Each row is a point. To make a cloud, some directions were put in groups of two or more. Within a group, all points are equally far from the middle, so they leave a hole (a ring in 2 directions, a hollow ball in 3). The other directions are filled evenly. Then the cloud was stretched, turned, moved and blurred a little. How many holes are there, and how many directions does each take, smallest first?
(in the rows, 128 means zero)

Cloud, 15 rows:
[[130 183]
 [166 110]
 [167 144]
 [ 92 173]
 [118 129]
 [104  86]
 [167 171]
 [144 185]
 [128 179]
 [120 110]
 [147 160]
 [180  88]
 [159 181]
 [100 168]
 [165 174]]
Holes: 0

Cloud, 20 rows:
[[147  89 170]
 [165 139 149]
 [136  64 152]
 [ 91 165 122]
 [139 129 184]
 [170 183  90]
 [131  69 177]
 [ 77 169  89]
 [106 101  72]
 [ 83 163  89]
 [129 141 173]
 [156  85 157]
 [155 134  80]
 [108 100 162]
 [130 156 163]
 [143 175  93]
 [102 143 108]
 [149 158  51]
 [150 155  98]
 [181  99 144]]
Holes: 0

Cloud:
[[130 119 114 204]
 [143 149 121 209]
 [ 99 174  95 107]
 [146 108 128 114]
 [ 60 154 137 147]
 [125 169  81 137]
 [180 176 144 150]
 [159 184 138 183]
 [160 171  98 160]
 [103  86 125 155]
 [163 156 105 135]
 [155 176 179 110]
 [128 101 130 108]
 [119 103 116 192]
 [ 71 108 178 125]
 [135  92 132 120]
 [148 158 119 207]
 [ 86 166  80 153]
 [ 91  90 118 155]
 [109 179 160 166]
 [120 115 211 104]
 [ 98 172 137  80]
 [146 157 138 206]
 [162 113 134 123]
 [ 83  97 156  92]
 [185 158 144 139]
 [146 103 168 190]
 [142 185 151 177]
 [132 164  83 184]]
Holes: 2 (2, 2)

Cloud, 56 rows:
[[110 107 132 151 170 179]
 [164 103 160 118 200 144]
 [ 83  98 101 164 166 123]
 [142 137 186 166 129 148]
 [124  36 142 119 106 148]
 [102 172  99 153 183  97]
 [117 176 123 181 152 123]
 [181 156 169 121 170  73]
 [147 132  57 125 129 102]
 [158 155 158 182 187 133]
 [152  59 121 124 135 166]
 [132  76 201 125 159  80]
 [ 93 105 154 149 198  73]
 [119 143 152 201 145  88]
 [167 151 120 112 210  91]
 [ 82 122 162  70 130 135]
 [102 109 160  51 154 105]
 [109 187 167 135 169 108]
 [167 143 105 126 192  60]
 [ 75 157 106 143 148  86]
 [104  70  94 151  97 143]
 [112 136  91 122  84 126]
 [180 116 179 148 125 136]
 [ 99 100 103  79  86 122]
 [124  92 114 127  79 161]
 [117  74  86  92 150  80]
 [129 150 197 135 146 147]
 [ 96  94 203 103 144 136]
 [121 143 117 103 125 180]
 [127  61 155 126  79 134]
 [112 110 176 153  97  82]
 [127  50 123  79 150 126]
 [169 178 146 143 125 101]
 [143 176 162 174 143  89]
 [ 75 101 175 144 113 111]
 [143 109 207 147 123 104]
 [154 145  94 135 104 148]
 [ 85 132 152  83 171  67]
 [111  99 132  67  88 128]
 [127 194 110  97 154  94]
 [ 83 168 107 125 154  73]
 [135  81 177 175 129 155]
 [ 99 101 208 123 143 132]
 [122  61 110  74 117 143]
 [135 159 155 119  96  96]
 [ 80  89 162 150 131 158]
 [141 153 125 201 179  96]
 [164 144 145  91 189 144]
 [141  37 161 114 121 139]
 [108 106 168  83  94 142]
 [168  96 102 135 188 128]
 [114  75 195 148 143  76]
 [197 140 128 153 167 112]
 [159  80 105 152 165  67]
 [135 114 209 102 153  88]
 [130 146  92 132 136 173]]
Holes: 1 (6)

Cloud (71 x 8):
[[ 79 134 136 122 207 147 119 166]
 [162 148 113 118 119 172 127  93]
 [109 187 104 192 158 121 132  97]
 [164  71  84 168 129 138 132 164]
 [120 204 102 121 113 185 101 165]
 [103  65 136 159 177 152 111 169]
 [169  98 146  98 168 156  98 148]
 [168  81 100 120  96 168 137 174]
 [135 191 135 173 164 193  84 155]
 [ 85  93 113 182 197 196 114 158]
 [182 119  96 157 111 132  96 133]
 [165  68 104 124 176 123 155 127]
 [158 148 160 111 158 156 143 196]
 [152 109  95 193 115 154  98 131]
 [ 92  86  63  74 201 138 144 118]
 [200 169 123 108 109 152 131 124]
 [145 113 168  93 153 167  94 130]
 [161  94 148 171 183 108 146  65]
 [195 127  85 107 101 135  87 157]
 [154 139 129 109 170 124 186 116]
 [123 121 128 170 189 188 110 195]
 [125 173 134 146 136 114 160  70]
 [148  64 156 163 147 176 146 145]
 [127 137  88  99  78 179 149 146]
 [169 125  73 102 188 173 106 164]
 [168 161  99 107 182 128 156 177]
 [198 127 128  88 141 130 125 119]
 [102 163  96 126 198 203 123 152]
 [185 116 114  79 156 134 154 111]
 [129 122  31 125 129 111 132 154]
 [106 121 122  92 200 127 113 185]
 [ 88  67  94 103 137 118 185 102]
 [ 72 113 171 170 169 186 166 130]
 [167 143  87 125 124 122 185 186]
 [180 119 156 122 152 143 167 152]
 [102 117 142 180 166 139 128 197]
 [160 194 140 137 126 134  75 195]
 [153 125 140 173 100 179 156 181]
 [175 176 112 178 176 128 107 139]
 [170 171  81 149 107  94 140 185]
 [170 187 189 193 125 142 110 146]
 [ 90 132  67 106 149  96 152 177]
 [ 93  98 117  95 183 172 154  75]
 [175  99 145 101 153 124 172 139]
 [179 199 110 121  87 177 119 166]
 [185  93  80 119  91 105 132 152]
 [ 94  80 109 114 198 101 134 150]
 [151 166 110 111 123 150  53 198]
 [120 128  69 157 141  84 121 108]
 [127 120  75 180 143 102 119  87]
 [180 101 143 161 170 127 127  88]
 [ 79  94 127  79 147 175 168 134]
 [128  62 125 141 191 101 170  84]
 [143 132 124 182 172 175 188 122]
 [142 145 118 106 177 108 165 180]
 [ 91 188 137 119 171 127  93 140]
 [133 196 133 103 115  98 103 181]
 [122 128 112  85 168 181 161  88]
 [166 110 135 178 159 105 131  60]
 [126 173  83 164 116 176  98 184]
 [196 201 138 132 105 119 114 175]
 [ 86 171 134 169 168 163  75 134]
 [141 111  94 151 103 110 155  80]
 [ 79 145 118  98 210 135 128 154]
 [ 80 118  66 143 134 149 104 141]
 [ 92 101  82 133 215 169 127 100]
 [ 90 158 118 141 103 135 157 107]
 [171 165  77 143 123  83 111 168]
 [161 127 181 163 117  86 128  90]
 [101 161  85 145 115 115 171 138]
 [ 86 101  99  94 118 107 109 114]]
Holes: 3 (2, 2, 3)

Cloud, 87 rows:
[[172  97 157 207  95  85 185  94 118]
 [ 81 150 149 147 129 148 129 143 114]
 [153 134 145 172 112 128 148 132 155]
 [191  95 188 140  82  95 185  98 112]
 [100 132 173  84 149  94 156 102 139]
 [122 171 149 177 127  55 154  90  93]
 [146  76 105 136 147 111 186 135 120]
 [163  64 219 168 114  73 218 104  74]
 [105  44 178 141  97  49 174 116  97]
 [ 92 131 146 122 186 144 131 163 119]
 [108 123 148 147 121  83 153 133  46]
 [117 114 139 179 139  95 177  53 137]
 [123 123 163 149  96  96 120  78  75]
 [157  59 187 139 111 107 198 107 179]
 [115  71 133 141  87  77 187 117 146]
 [119  93 195 126 130  88 134  78  86]
 [ 92 137 178 108 179 126  96 121 121]
 [139  86 143 164 113  81 140  97 144]
 [ 95 146 138 129 158 147 153  79 128]
 [178  80 162  88 139  80 170  80 141]
 [115 136 113 156  96  41 146 101 179]
 [108 133 113 120 140 133 173 108 166]
 [102 125 136 167 155 116 202  93 157]
 [ 69 159 105 108 130 120 175 146 111]
 [ 79 100 165 102 100 120 165 133 124]
 [152 113 171 165 128 107 141  95 209]
 [ 78 148 129 148 134  72 153 103  85]
 [128 118 198 189 141 126 147 102 116]
 [121 135 167 163 113  68 194 166 144]
 [112  73 158 167  66 112 199 123 159]
 [107 112 168 120  88 175 131 134 103]
 [194 144 155 112 123 128 139 106 103]
 [133 146 139 116 117 102 185  55 187]
 [105 130 131 201 111  83 152 129  77]
 [124  92 146 154 156  85 116  98 124]
 [ 95  85 125 152  93  65 188  92  99]
 [113 129 182 106 127 109 166  65 158]
 [105  59 129 157  89 107 171 131 147]
 [133 126 160 135 118  89 188 114 165]
 [123  96 178 137  95  54 121 108  93]
 [141 143 129 190 182 114 143  96 119]
 [123 134 185 156 134 131 162  79 131]
 [100 101 184 131 178  59 157 122 121]
 [ 81  94 128 133 166 131 159  60 132]
 [118 102 209 174 127 149 166 139  92]
 [ 99 157 100  83 169 150 107 142 131]
 [101 111 155 124 172  72 185 115  97]
 [102 128 124 126 105  85 202 144 138]
 [151  87  79 172 167 135 167 123 145]
 [119 145 172 163 148 100 139 165 145]
 [109 124  96 177 181 136 153  76 133]
 [ 53 118 169 113  95 132 172 112  85]
 [ 95 106 195 125 112 174 150  91  57]
 [140 130 183 163 170 120 160  91 132]
 [105 127 105  84 151 129 150 150 126]
 [131 140 138 148 198 161 131 114  85]
 [170  99 173 153  89 127 135  91  94]
 [195 114 155 236  97 102 176 109 122]
 [117 135 124 176 148 143 178  78 102]
 [ 84  43 164 144 107  64 162  93 115]
 [137 126 186 158 161 123 189 140  96]
 [ 99  94 162 168 147 147 186 127 143]
 [131  66 184 103 135 118 111 156 133]
 [107 111 160  98 112  99 155 135 134]
 [ 81  40 196 149 106 111 189 109  74]
 [ 97 108 183 135 116  64 195 109  68]
 [122 129 175 142 133 124 148  75  75]
 [124  66 156 102  77  88 186  96  88]
 [148  86 173 197 110 123 162  97  87]
 [ 83  67 142 175 113  77 179  89 120]
 [122  44 227 130 132 131 225 111  94]
 [ 89 121 145 112 151  98 181 147 138]
 [122  76 145 200 110 143 196 100  82]
 [ 96 110 166 219 108 123 181 105 111]
 [144  57 199 160 113 110 130 105  90]
 [ 82 169 129 170 157  67 135 144 179]
 [ 87 109 139  87 144  89 161 150 146]
 [132  64 119 158 139 149 131  82 141]
 [ 77 112 129 203 171 102 136 138 131]
 [ 78 131 108 135 153 104  91 112  84]
 [ 80 110 154 197 139 122 129 149  82]
 [112 115 122 188 100  91 147  82 116]
 [ 99 135 139 142 142 118 202 103 136]
 [107 118  86 141 139 120 118 138  95]
 [ 79 114 135 182 124 123 134  87 106]
 [ 69 150 139 145 130  42 139  51 143]
 [128 135 162 154 144  97 183  66 110]]
Holes: 1 (2)

Cloud, 101 rows:
[[139 162 131 141  85 146  76 155 100]
 [179 171  65 100 129  99 111 155 126]
 [183 145 121  68  58 186  88 118 117]
 [145 161 128 105 198 165 185 133 130]
 [131 138 156 104 162  98 143 161 194]
 [195  72  81 117 167 133 118 109 172]
 [163 156 137 153  89 151 117 179  99]
 [126  98 117 135  90 105  72 136 138]
 [223 187 131  83 138 137  74 133 164]
 [ 87 153  94 133 113 112 102 175 158]
 [143 160  73 133 192 147 144 173 149]
 [155 111 166 160 161 162 156 110  93]
 [124 143 140  74 104 131 153 144 209]
 [158 145 144  43 110 188 154 113 158]
 [116 108 138 139 211 154 177 121 129]
 [167 137 111 161  99 141 184 125  84]
 [207 151 115  65  60 185 132 121 118]
 [212 182 101 114 173 143 104 153 126]
 [155 119 153 115  89 161  71  87 160]
 [169 186 163 142 232 134 125 144 138]
 [130 151  86 165 106 152 159  89 146]
 [223 161 102  69 152 128  86 119 106]
 [137 134  91  84 113 174 172 152 141]
 [107 155 175 130 170 165 159 126 200]
 [132 109 147 110  70 121  99  84 175]
 [102  98  68 111  90 131 140 116 133]
 [149 141 133 124 209 157  92  92 195]
 [114 142  74  90 170 158 117 153 109]
 [142  78  75 119 151 163 135 161 153]
 [204 115 131 114 166 127 115  82 119]
 [158 145 132  88 129 182 134 163 214]
 [118 159 134 166 153 180  84 104 157]
 [160 129 130 133 163 132  48 137 166]
 [157 115 142 140 196 164 186 144 122]
 [123 170 115  51  82 183  83 127 196]
 [167 179  60  87  71 136  88  97 127]
 [208 146  79 108 147 131  83 155 191]
 [ 86 136 177 138 159 170 136 105 182]
 [178 140  73  76 164 153 151 155 161]
 [111 136 185 136 161 182 164 127 132]
 [117  88  86 125 159 130 172 156 147]
 [112 132 172  94 190 170 110 141 156]
 [140  69 149 184 162 134 107 144 130]
 [160 152 169 120 142  89 108 110 168]
 [ 77  98 111 129  99 128 133 142 184]
 [ 96 147  96 129  94 109  86 158 152]
 [212 115 136  81 150 145 129 173 137]
 [118 171  86  58 136 157  98  73 165]
 [128 154 131 167 171 166 157  73 131]
 [123 162 149 135 237 101 105 127 149]
 [171 126  77  57  64 116 137 151 129]
 [ 97 169 109 114 159 166 125  72 135]
 [152 171  93 142 102 104  93 164 139]
 [149 119  62 103 156 101  85 125 126]
 [148 162  80 116 118 195 156 141 105]
 [144 144 137 151  88 107 134 110 179]
 [162 166  57  88  70 123 142 111 163]
 [134 208 147  90 110 130 147 106 175]
 [136 131 172 178 195 101  99 130 146]
 [188 114 154 100 121 182 163 106 150]
 [150 214 117 110 102 140 161 112 149]
 [146  61 114 138 147 172 139 130 170]
 [120  76 143  85 164 113 100 125 183]
 [ 95 195 104  84 142 135  85 119 161]
 [162  94 114  71 187 134 145  93 186]
 [180 197 135 108  83 127 134 120 165]
 [177 129  98 143 123 164 130  65 179]
 [149 155  95  42 110 146 160 138 136]
 [186 105  69 129  99 181 135 101 149]
 [112 181 132 102 163 172 152  81 107]
 [134 214 138 102 146 190 121 132 167]
 [124 134 108 134  60 143  93 153  88]
 [190  92 116 146 155 129 125  90 119]
 [111 130 129 188 144 173 135 125 193]
 [150 189 112  75 168 152 167 120 183]
 [113 160 138  85 112 122 146 172 100]
 [101  95 104 114  77 107  99 132 178]
 [134 180 127  67  71 189  92 125 173]
 [139  80 138 134 164 102 153 178 159]
 [135 173 140 120 110 123  82  73 154]
 [179 136 107  82  49 156  83 134 103]
 [167 147 128 155 169  78 141 118 152]
 [177 145 156  75 151 109 109 173 167]
 [ 92 146 105 136 158 152 135  82 197]
 [199 117 110  80 168 160  82 121 112]
 [170 103 143 139 169 149 155 192 140]
 [106 152 124 127 138  92 132  91 186]
 [184 178  75  60  92 199 120 101 137]
 [220 127  56  95 144 142  87 138 155]
 [149 100  99 110 113  98 109  87 108]
 [168 105 116 140 106 162  72 158 118]
 [170 195 122  82 116 178 139  88  95]
 [128 210 107 114  95 141 148 136 158]
 [180 120 100  34 114 122  89 166 136]
 [177 103 177 137 123 133 117 109 155]
 [117 127 143 110 197 181 118 141 101]
 [171 155 108 138 131 157  79  72 147]
 [183 128 134 163 211 125 152 112 128]
 [139 189 148  42  79 140  94 109 177]
 [120 103 132 153  78 170 141 116 175]
 [102 113 144 110 137 138 169 155 187]]
Holes: 3 (2, 3, 3)
